Each row of a before or after table is a point. One or more steps were done to the points. Then noise was added and the rows were shuffled. The steps act on columns, c1 being the first. Write out the steps. A step turns or swaps two columns, mirrors them in a line or flattens them onto one, adds a multiple of one to another, or multiplies or shifts one. Angles are multiples of 10 degrees, from the lower column toward the higher: turns from -170 to 170, lines from 10 to 170 but not 90. Use the fewest steps. Two steps may share a column if one is a turn and the other turns, adds or multiplies; they go together, in the order done. Otherwise the lowest column goes first.

Before (12 x 2):
0:  .03  .37
1: -.02  .35
2:  .64  .40
3:  .24 -.26
4:  .14  .37
5:  .07  .72
6: -.18 -.14
7:  .55  .27
8: -.35  .45
9: -.29  .58
10: -.22 -.07
11:  .63  .74
After (12 x 2):
0: -.58  .46
1:  .27  .79
2: -.28  .33
3: -.03  .37
4: -.59  .53
5: -.13  .38
6: -.11 -.14
7:  .40  .23
8:  .47  .42
9:  .37 -.23
10: -.33  .76
11: -.21 -.11
Steps: add -0.5 times c2 to c1

Before (11 x 6):
0: -.60 -.27  .40  .71  .11  .09
1:  .32 -.62 -.48 -.02 -.28  .59
2: -.52 -.60  .60  .73 -.07 -.16
3:  .07  .94  .44  .06 -.04  .31
4: -.31  .68 -.08 -.15  .23 -.12
5:  .18 -.29 -.11  .01  .20  .48
6: -.15 -.37 -.03 -.03 -.54  .87
7:  .20 -.48 -.42  .38 -.24  .27
8: -.26  .55  .25  .20  .28  .47
9: -.05  .34 -.04 -.08  .25 -.01
10: -.10 -.80  .22  .20  .08 -.17
After (11 x 6):
0:  .20  .26  .45 -.93 -.04 -.06
1: -.07  .10  .06  .77  .08  .33
2:  .09  .26 -.26  .51 -.27 -.40
3:  .47  .66  .20  .41  .08  .55
4:  .21  .67  .39  .76 -.07  .68
5:  .23 -.07  .04  .31  .17 -.53
6:  .61  .28  .27 -.58  .30  .02
7:  .25 -.23 -.18  .60 -.31 -.72
8:  .86 -.08  .05  .37 -.54 -.44
9:  .16 -.07 -.19 -.60  .17  .29
10:  .07 -.01 -.03 -.42  .23  .05
Steps: turn c1 and c6 by -130 degrees; turn c3 and c6 by 20 degrees; turn c2 and c4 by -80 degrees

Before (10 x 9):
0: -.02  .16 -.58 -.24  .32  .13  .12  .67  .00
1: -.38  .56 -.52 -.19  .61 -.38 -.07  .58  .50
2: -.15  .04 -.94 -.31  .88 -.12 -.03  .16  .21
3: -.13 -.15 -.05  .14 -.15  .11 -.05 -.72  .04
4: -.28 -.71  .00  .86  .05  .14  .01 -.27 -.06
5:  .40  .26 -.40  .16  .57 -.22 -.02  .16  .17
6: -.13 -.68  .28  .52 -.03  .02 -.63 -.47 -.53
7: -.18 -.05  .12 -.05  .81 -.08  .30  .26 -.18
8:  .09 -.72  .32  .12 -.03  .05 -.30 -.30  .41
9:  .02 -.42 -.49 -.01 -.04 -.70  .07 -.28 -.21
After (10 x 9):
0: -.01 -.18  .30  .55  .31 -.10  .14  .68  .02
1:  .43  .07  .39  .20  .54 -.34 -.01  .15  .18
2: -.19  .13 -.10 -.08  .82 -.04  .26  .21 -.15
3: -.40  .09  .33  .48  .59 -.67 -.08  .59  .56
4:  .00  .85  .35  .27 -.05  .04  .06 -.26 -.17
5: -.14  .08  .56  .77  .89 -.13 -.04  .13  .21
6: -.16 -.07  .10 -.02 -.11  .18 -.05 -.75  .08
7: -.13  .33 -.01 -.44 -.03  .60 -.61 -.47 -.51
8: -.28  .28  .42 -.45  .01  .69  .03 -.32 -.05
9:  .06  .30 -.17 -.25 -.02  .66 -.27 -.29  .44
Steps: mirror c2 and c6 in the line at 120 degrees; multiply c4 by 0.7; turn c3 and c4 by -140 degrees
